Each point is reached from the start by the listed moves, each made once or not at all, plus a little noise. Say if it took an odd or an even number of moves. Then give how often each move was made.
In the rows, zero is written as 128.

Moves:
(1): [181 159 114]
(2): [115 157 151]
Start: [159 110 121]
Points:
[212 141 109] -> odd (1, 0)
[144 139 144] -> odd (0, 1)

Moves:
(1): [139 154 112  74 142 115]
(2): [129 188 115 147 142 125]
(3): [136 154 166 142 152 156]
(4): [166 108 115 130 160 138]
Start: [139 135 124 124 118 135]
Points:
[195 166 136  88 190 158] -> odd (1, 0, 1, 1)
[178 177 100 145 163 142] -> even (0, 1, 0, 1)
[149 222 149 156 158 159] -> even (0, 1, 1, 0)

Moves:
(1): [143 125 123 122 160 145 124 120 115 131]
(2): [116 159 124 135 143 132 142 145 159 124]
(3): [132 113 164 167 146 129 124 124 109 159]
(4): [158 128 104 173 103 176 139 168 104 133]
(5): [ 97 136 114 161 162 144 142  87 125  97]
(6): [114  91 146  88 125 161 138 133 145 125]
(7): [138 121 130 136 134 114 161 144 118 129]
(8): [122 116  95 139 134 119 118 146 168 133]
Start: [108 106 128 153 132 112 119 131 129 125]
Points:
[ 95  70 145 120 132 152 126 141 147 122] -> odd (0, 0, 0, 0, 0, 1, 0, 0)
[104  88 145 224 218 133 158  92  82 134] -> even (1, 0, 1, 0, 1, 0, 1, 0)
[118 126  67 223 119 153 136 205 176 125] -> odd (0, 1, 0, 1, 0, 0, 0, 1)
[ 81 124  77 203 227 133 167 135 176 102] -> odd (1, 1, 0, 0, 1, 0, 1, 1)
[ 74  86  92 166 224 158 186 143 195  99] -> even (1, 1, 0, 0, 1, 1, 1, 1)

Moves:
(1): [148  94 117 115 119 115 176 155  94 106 128]
(2): [116 162 140 111 137 137 145 140 144 111 115]
(3): [108 107 144 123 128 139 115 138 121 138 144]
(4): [110 137 141 150 112 121 128 103 117 125  97]
(5): [146 134 150 149 166 114 136 108 138 119 135]
(6): [147  99 128 134 132 150 123 112 167 122  93]
(7): [ 92 120 125 124 140 111 120 135 121 113 102]
(8): [115 131 130 168 145 145 165 157 132 171 121]
(9): [136 128 146 134  93  80 134 136 164 145 128]
(10): [132 125 127 105 139 110 159  92 118 166 126]
(11): [ 96 142 107 148 122 117 151 104 117 115 164]
Start: [129 132 120 101 137 116 140 146 147 133 122]
Points:
[115 105 139 130 160  65 191 134 104  87  71] -> even (1, 0, 0, 1, 1, 0, 1, 0, 0, 0, 0)
[106  82 118 136 170  56 237  58 121 102  70] -> odd (1, 0, 0, 1, 1, 1, 1, 0, 0, 1, 1)
[ 61 121 113 154 148 118 249 159 145  96  48] -> odd (1, 1, 0, 1, 0, 1, 1, 1, 0, 0, 1)

Moves:
(1): [105 103 113  82 128 130  87  98 144 125 114 145]
(2): [135 138 122  97 149 110 131 119 110 119 138 123]
(3): [145 140 154 105 139 136 142 124 129 106 124 142]
(4): [136 156 103 121 121 123 169 151 160 124  94 139]
(5): [108 111 130 123 138 126 135 122 111 114 140 126]
(6): [121 152 102 115 129 123 143 133 113 113 162 168]
(7): [132 124 137 136 176 147 151 109 130 152 155 116]
(8): [121 147 172  94 133 117 144 148 135 148  93 115]
(9): [119 133 124 132 108 101 139 114 132 136 118 139]
(10): [120 148 120 137 133 170  83 117 148 110 108 143]
(11): [147 118 134 152 156 131 116 134 123 130 120 141]
(12): [118 125 108 122 101 127 144 130  97 143 113 136]
Start: [119  98 136 112  97 168 135 111 151 106 132 139]
Points:
[100 121  87 132  84 178 153 110 155  97  57 195] -> even (0, 0, 0, 1, 1, 0, 0, 0, 1, 1, 1, 1)
[130 109 125  96 110 170 202 132 132  83  84 185] -> odd (0, 0, 1, 1, 1, 0, 0, 0, 0, 0, 1, 1)
[117 129 118  46 190 191 105  36 158  75 148 233] -> even (1, 1, 1, 0, 0, 1, 1, 0, 1, 1, 1, 0)
[ 84 132  72  94 101 148 249 103 124 119 145 194] -> even (0, 0, 0, 1, 1, 1, 1, 0, 1, 0, 0, 1)
[109 119 177  29 171 157 161  76 162 120 123 209] -> odd (1, 0, 1, 0, 0, 1, 1, 1, 1, 0, 1, 0)

Moves:
(1): [157 128 126 134 108 121  90 101 114 133 125 124 145 137 141 128 139  99
 104]
(2): [125 141 121 126 127 115 124 123 143 143 130 122 131 124 145 148 149 151
 129]
(3): [126 121 151 148 139  94 159 138 132 137 155 137 117 134 143 145 113 102
 134]
(4): [117 127 112 149 138 126 146 134 133 107  97 145 113 148 127  84 153 163
 147]
(5): [142 122 103 121 170 125 127 143 141 116 159 116 112 124 133 120 125 121
 140]
(6): [141 163 133 139 130 157 142 132  93 141  79 120 128 133 125 122 150 170
 102]
(7): [126 109 122 122 127 126 133 117 134 143 133 131 120 122 145 128 109 130
 115]
(8): [143  84 110  93 117 107 130 159 111 159 116 149 117 117 123 153 141 132
 113]
(9): [117 137 146 117 162 153 118 141 125 154 121 122 122  92 140 105 142 114
 143]
(10): [150  93 132 126 121 129 134 130 113 153 170 124 153 137 131 129 145 149
 121]
(11): [126 165 136 122 131 139 109 126 153 119 133 178 142 137 134 123 118 123
 118]
(12): [ 87 145 154 119 156  78 119 143 135 113 128 118 146 141 107  82  92 153
 111]
(13): [126 133 108 114 125 117 162 161 116 147 140 109 139 109 138 116 129 129
 149]
(14): [136 115 118 116 131 136 139 126 115 170 109 136 143 156 122 170 116 103
 147]
(15): [119 121 143 120 131 122 123 137  99 124 144 136 102 143 153 126 124 138
 140]
(16): [131 134 140 145 141 137 106 106 122  94 121 149 163 122 149 132 113 132
 130]
(17): [ 96 105 101 147 116 167 121 123 111 141 138 127 159 139 136 149 132 103
  88]
(18): [128 119 144 120 124 125 127 122 158 107 138 132 154 152 151 135 113 109
 115]
Start: [ 95  98 148 163 134 108  80 143 152 128 141  72 114 154  92 126 129 131
 128]
Points:
[127  95 138 130 233  93  35 160 120 209  97 138 185 176 153  85 157 206
  80] -> odd (1, 1, 0, 1, 1, 1, 1, 1, 1, 1, 1, 1, 0, 1, 0, 1, 0, 0)
[126  87 111 155 167 164  71 165 116 211 184  16 202 147 180 120 203 127
  66] -> odd (1, 1, 0, 0, 1, 1, 0, 0, 1, 1, 0, 0, 1, 0, 0, 0, 1, 1)
[ 97  46 108 175 150 124  34 119 170 135 223 129 163 241 204 115 153 135
  63] -> even (1, 1, 0, 1, 1, 0, 1, 0, 0, 1, 1, 0, 0, 0, 1, 0, 1, 1)
[154  80 136 147 161  55  75 183  88 183 152  80  66 171 158 169 175 147
  92] -> odd (1, 1, 1, 0, 1, 1, 0, 1, 0, 0, 0, 0, 0, 0, 1, 0, 0, 0)
[129 142 140 135 208 156 102 210 125 185 175  74 141 115 127  70 172 167
 134] -> even (0, 0, 0, 0, 1, 1, 0, 0, 1, 1, 1, 0, 1, 0, 0, 0, 0, 0)
[125  88 139 140 138 105  68 159 121 219 188  32 163 112 149 109 193 133
 136] -> odd (1, 1, 0, 0, 0, 0, 0, 0, 1, 1, 0, 0, 1, 0, 0, 0, 0, 0)
[124 127 191 200 238 137  96 162 172 103 162 139 163 178 174  69 148 161
 125] -> odd (0, 0, 1, 1, 1, 1, 0, 0, 1, 1, 1, 0, 0, 0, 0, 1, 0, 1)
[118 110  68 153 153 171  81 149 105 214 130  91 178 184 143 156 123  84
  63] -> even (1, 0, 0, 0, 1, 1, 1, 0, 0, 0, 1, 0, 1, 1, 0, 0, 1, 0)
[ 80 123 207 160 208   8  14 118 203  80 224 137 164 207 214 110  48 111
  83] -> even (1, 1, 1, 0, 1, 0, 1, 0, 0, 0, 1, 1, 0, 0, 1, 1, 0, 1)

Moves:
(1): [140 132 122 126 137 129 127 134 122 142 139 139 115 125 127 108 131 135
 120 121 120 137 118 115]
(2): [106 144 133 120 128 126 119 133 138 104 131 144 132 146 118 116 131 109
 144 124 139 119 121 135]
(3): [127 124 125 128 127 127 125 132 133 122 132 127 125 129 120 119 129 130
 115 121 135 133 125 123]
(4): [117 130 149 130 129 122 134 119 135 132 121 126 116 136 123 142 126 112
 132 134 130 120 116 134]
(5): [139 121  90 136 120 136 132 126 150 125 120 129 128 125 140 132 139 119
 142 105 118 133 129 144]
(6): [113 120 137 128  99 125 111 144 149 138 104 131 128 110 122 141 127 130
 144 141 107 162 162 116]
(7): [134 135 129 124 129 138 124 128 126 104 133 142 120 127 124 145 121 121
 111 132 124 123 142 136]
(8): [132 128 145 136 133 115 147 144 128 153 134 137 133 122 107 127 144 145
 113 120 107 118 137 124]
(9): [150 116 124 127 131 113 128 137 136 146 125 144 129 143 140 144 135 121
 132 133 104 109 121 117]
(10): [125 131 130 129 131 128 115 133 123 121 117 164 146 147 117 142 114  96
 118 109 121 142 132 130]
(11): [117 125 119 168 126 125 141 118 135 109 137 105 123 110 127  98 120 138
 119 165 119 139 154 143]
(12): [122 117 119 132 105 137 135 121 138 126 132 129 133 139 132 130 118 127
 135 122 124 117 123 144]
(13): [108 149 127 117 128 118 121 129 130 116 132 133 137 126 121 155 118 118
 121 143 121 130 124 117]
(14): [126 135 114 125 125 123 116 118 134 114 125 126 126 117 120 110 126 136
 123 135 115 124 123 133]
(15): [112 146 136  94 118 126 114 139 146 136 112 131 160 127 153 147 120 128
 129 139 127 148 126 136]
(16): [141 133 136 140 113 118 136 136 120 140 149 126 124 151 111 107 132 107
 131 102 131 109 139 130]
(17): [128 126 131 145 124 125 124 133 133 124 130 126 124 121 141 142 126 130
 139 124 139 123 133 136]
(18): [109 115 135 139 113 117 124 117 128 141 141 143 129 124 129 136 150 138
 127 143 120 127 150 134]
(19): [129 130 140 123 127 123 137 148  99 136 126 147 122 124 124 130 151 125
 114 122 135 136 120 128]
(20): [129 132 137 120 140 114 151 108 144 110 137 142 136 139 128 111 112 111
 135  99 110  99  99 126]
(21): [131 114 137 122 117 122 129 119 149 134 143 136 141 117 108 126 123 117
 141 123 117 120 124 130]
(22): [105 134 136 115 133 140 132 140 109 151 123 110 100 103 151 124 111 129
 110 129 167 109 131 119]
(23): [144 130 109 137 138 129 143 125 123 119 130 135 118 129 131 125 108 135
 122 118 161 118 144 133]
(24): [125 147 144 140 121 128 133 132 129 121 121 130 138 126 109 130 132 116
 110 134 133 122 129 112]
Start: [136 132 127 134 110 148 128 122  98 111 123 136 128  99 114 134 149 125
 120 129 123 128 141 130]
Points:
[136 134 116 156   7 109 103 175 150 155 116 202 145  95 119 145 202 102
 118 108  65 145 177 133] -> odd (1, 0, 1, 0, 1, 1, 0, 0, 1, 0, 0, 1, 0, 1, 1, 1, 1, 1, 1, 0, 0, 0, 0, 1)
[107 150 107 141  32 131 125 145 175 107 104 152 141 110 128 192 115  80
 148  99 136 142 181 162] -> even (0, 0, 1, 1, 1, 1, 0, 0, 0, 0, 0, 1, 1, 0, 1, 1, 1, 0, 0, 0, 0, 0, 1, 0)
[ 50 190 153  95  56 121 129 124 163  71 143 221 132  75 107 159 139  51
  90 102 120  70 100 154] -> odd (1, 1, 1, 1, 1, 0, 1, 0, 0, 0, 0, 1, 1, 1, 1, 0, 1, 1, 1, 1, 1, 1, 0, 1)
[ 98 143 147 115 104 125 160 125 125 108 136 163 105  66 118 162 133  63
 119  76 144  80  91 132] -> odd (0, 0, 1, 1, 1, 0, 0, 0, 0, 0, 0, 0, 1, 0, 0, 0, 1, 0, 1, 1, 1, 1, 0, 0)
[ 66 183 174 115  69  78 132 181 129 123 155 218 120  71  90 106 162  98
  61 151  56 100 185 113] -> even (1, 1, 1, 0, 0, 1, 1, 1, 1, 0, 1, 0, 1, 1, 1, 1, 0, 1, 1, 1, 0, 1, 0, 0)
[122 175 178 190  97 108 155 198  62 117 148 191 114  88  70 161 148  67
  18 129 124  86 193 109] -> even (0, 0, 1, 0, 0, 0, 1, 1, 1, 1, 1, 0, 1, 0, 0, 1, 1, 0, 1, 0, 0, 1, 0, 1)
